Every row gives one point. A path goes straight from each point to the next, and from the last back to the first. The post is the endless flat space through its rows: a point in 2 columns, a line in 3, a plane in 4, and so on, so that a path can go around it. How many times does the path go around the post? Going back the other way cancels.

Post (2 x 3):
-0.50, 2.14, -3.11
-0.31, -1.62, -0.29
Path (17 x 3):
1.07, 2.70, -1.28
2.62, 2.49, -3.71
3.10, 0.51, -2.88
1.68, 3.89, -2.70
0.30, 1.13, -1.57
2.13, -0.12, -2.56
-0.35, 0.60, -2.95
-1.84, -0.52, -1.36
-2.66, -0.41, 1.01
0.53, 2.42, -0.58
2.90, 2.95, -2.28
-0.07, -0.19, -0.38
-3.33, 0.95, 0.03
-1.23, -0.47, -1.61
-1.73, -5.81, -0.51
-1.91, 1.02, -2.00
-0.73, 0.29, 0.14
Times around: 1

Post (8 x 9):
-1.77, -1.80, -0.91, -1.93, -0.46, -0.85, 0.48, -0.50, 1.38
0.85, 1.36, 0.74, -2.38, 0.72, -3.37, -2.69, -2.56, -3.12
-0.81, 2.55, 1.73, 4.51, 1.23, 1.64, 2.83, 0.86, 0.24
0.36, -0.42, -1.42, -0.24, -0.83, -4.20, 1.24, 0.39, -0.35
-1.73, -0.31, -0.49, 0.17, -3.18, -3.52, -0.07, 4.80, 2.69
1.63, -1.19, -1.64, 0.51, -0.38, -1.71, -1.23, -4.06, -0.70
-1.72, 0.47, -0.03, 2.99, 1.34, -5.07, -1.15, 2.04, -1.79
-0.32, -0.95, -1.14, 0.09, -1.49, 4.32, 2.41, -0.92, -1.27
Path (11 x 9):
2.01, 1.12, 1.48, -0.99, 3.45, -1.90, 2.92, -0.79, -4.60
3.17, -0.05, -2.22, -0.78, -2.41, -2.32, -0.55, -1.21, 4.38
-0.76, 2.15, -1.24, -2.72, -0.16, -3.43, 2.43, -1.37, 4.12
-1.46, 2.80, 1.41, 2.33, -0.69, -1.42, -1.42, 0.76, -2.47
-3.35, -0.41, -1.02, -0.78, 1.06, -1.08, -0.19, 0.92, 0.24
-1.43, -2.51, -1.17, -0.70, 1.92, -1.22, 0.17, -1.23, 2.93
-2.26, 0.82, 2.37, 3.13, 0.39, 1.04, -2.38, 1.78, -1.96
-2.37, -0.20, 1.43, -0.50, -1.74, -1.72, 2.79, 0.21, 1.52
-2.88, -2.00, -4.40, 0.63, -3.23, -0.81, -1.38, 0.19, 2.15
0.03, 0.44, -2.49, 2.46, 1.13, 0.84, -0.06, 0.08, 1.53
0.36, -2.20, 0.64, -1.53, 1.41, -3.52, -1.81, -3.15, 2.98
Times around: 1

Post (13 x 14):
2.24, 2.38, 0.36, 1.49, 0.45, -0.57, -0.64, -0.14, -0.02, 1.35, 5.02, 0.67, -2.04, 2.58
-0.40, -1.29, 0.62, 3.38, 0.06, 1.86, 1.35, -1.96, 0.41, 1.76, 1.63, 1.66, -4.79, -0.70
1.33, 1.48, 1.45, -1.00, -3.38, -0.25, -1.46, -0.99, 2.00, 3.06, 1.33, -3.15, -3.09, 1.75
1.45, 1.24, 2.00, 3.20, 4.48, 0.76, -1.71, 0.20, -2.55, 2.02, 0.07, -1.03, -4.23, 0.12
1.22, 0.73, 0.51, -0.25, -0.44, 3.22, 6.69, 1.51, -1.52, -0.30, -3.69, -0.27, 1.38, 0.55
-1.34, 2.94, -2.08, -3.06, -0.36, -0.17, -0.45, -0.78, 1.24, 2.37, 2.89, 0.05, -2.91, -0.50
-0.86, 2.46, 1.38, -0.79, 0.20, -1.78, -1.21, -4.88, -0.82, 3.07, 1.71, -0.75, -1.71, 3.10
-0.09, 2.77, 0.57, 2.34, 1.10, 2.50, -0.70, -1.54, -2.54, -2.03, 0.26, -2.71, -4.59, 1.77
-1.48, -0.03, 3.21, -2.60, -0.43, 4.66, 2.42, 2.43, 0.37, -0.23, -2.72, 2.37, 2.46, 0.17
0.43, -0.87, 1.93, -1.96, -0.27, -0.16, 3.69, 2.11, 1.52, -2.75, -4.00, 2.40, -0.13, -0.18
1.51, -1.02, 0.61, -3.17, -3.41, 2.99, 2.72, 1.10, -2.23, -1.39, -3.79, 3.43, 2.50, -1.52
2.55, -1.09, 0.38, -1.67, -0.24, 3.66, 1.80, -0.36, 2.36, -1.09, -3.76, 1.53, 3.79, -0.94
-0.29, -0.24, 2.03, 2.75, 0.13, 0.16, 0.58, -0.93, -2.29, -1.04, 3.40, -1.84, -1.20, -2.55
Path:
1.05, 2.65, -0.02, -2.70, 0.48, -0.50, -0.05, 1.34, 2.39, 0.83, 0.54, -2.82, -2.45, 2.21
0.28, 1.58, 1.92, -2.19, -0.13, 2.90, 2.60, -0.18, -0.84, -2.14, -3.19, 2.24, -4.65, -1.05
1.23, 3.26, 2.70, -2.27, -1.53, 2.22, 1.38, 2.14, -0.51, -1.03, 1.16, -1.41, 2.64, 1.25
1.17, 1.13, 2.02, -1.11, 1.84, 0.74, 1.66, 1.17, -1.38, -0.40, -1.96, -1.75, -0.69, -0.71
0.64, -0.35, 0.11, -0.12, 1.48, 2.91, -0.67, -3.96, -0.38, 4.85, 1.66, 2.34, 1.27, 2.51
-4.15, 0.03, 0.33, 0.16, 2.70, 0.17, 0.15, -1.16, -0.56, 0.72, 2.96, 4.33, -1.79, -1.07
3.84, 1.64, -0.73, 2.77, 1.13, 2.76, -1.86, -2.06, 1.05, -0.16, -2.03, 1.40, -0.66, 1.45
0.41, 1.14, -1.68, 3.34, 0.58, 2.46, 2.19, -3.11, -0.01, -0.50, 0.61, 2.34, 1.43, -1.06
-1.54, 1.10, 0.06, -1.13, -0.29, 3.00, -1.40, 1.20, 0.39, 3.11, -0.39, 3.30, -1.49, 4.46
0.93, -0.05, -2.59, 2.40, -0.86, -3.08, 3.89, 2.58, -0.23, -1.40, 2.71, 1.08, -1.03, -1.19
1.75, -0.57, 0.42, 0.77, 0.53, -0.44, -0.54, -0.09, -1.24, -0.25, 3.59, -2.03, -0.90, 1.55
2.29, 1.56, 0.50, -3.32, 0.72, 3.31, 2.62, 2.28, -2.68, 1.75, 2.01, -0.51, -0.79, 0.49
2.76, -0.82, 1.34, 0.26, -0.84, 2.19, 1.49, 2.73, 2.51, -2.24, 1.89, -1.88, -1.27, 0.95
-0.33, -1.61, -0.18, -0.44, -0.40, 1.55, -1.49, 2.07, -0.34, -0.64, 1.45, -0.88, -0.95, -3.07
0.21, 1.42, -0.15, 1.57, -2.48, 1.36, 1.21, 0.03, -0.04, 0.16, -0.87, -1.32, -1.90, 2.05
2.64, 3.05, 2.65, -1.94, 0.80, 0.52, -0.11, 1.24, -1.39, -1.29, -2.43, 2.86, 3.33, 1.16
-1.28, -1.36, 0.05, -0.81, -4.13, 3.45, 2.26, -1.26, 2.65, 3.02, 2.28, -0.28, -2.55, -4.18
1.09, -2.92, 4.40, 1.04, -0.67, 0.75, 0.22, -0.91, 0.77, 0.57, 2.43, 2.94, 0.39, 0.78
-0.18, -1.22, 0.71, -0.13, 0.33, -2.07, -0.33, 0.08, 2.32, 2.20, -0.70, -2.21, -3.50, 2.69
2.86, 3.05, -3.57, 0.25, -0.14, -0.10, 1.70, 0.35, -1.17, 0.47, -0.42, -0.65, -3.52, 0.63
2.35, 1.39, 1.44, 2.42, -1.20, 2.13, -0.21, -3.33, -1.97, 0.22, -1.70, -3.28, 0.30, -1.78
1.53, 2.43, 2.43, 1.36, 2.44, -3.36, 1.74, -1.00, -1.61, 0.75, -1.76, -1.48, -0.58, 2.80
-1.28, -3.52, 2.55, 0.06, -4.62, 1.24, -2.91, -2.23, 2.07, 2.16, 0.53, 0.73, -4.37, -1.45
Times around: 1
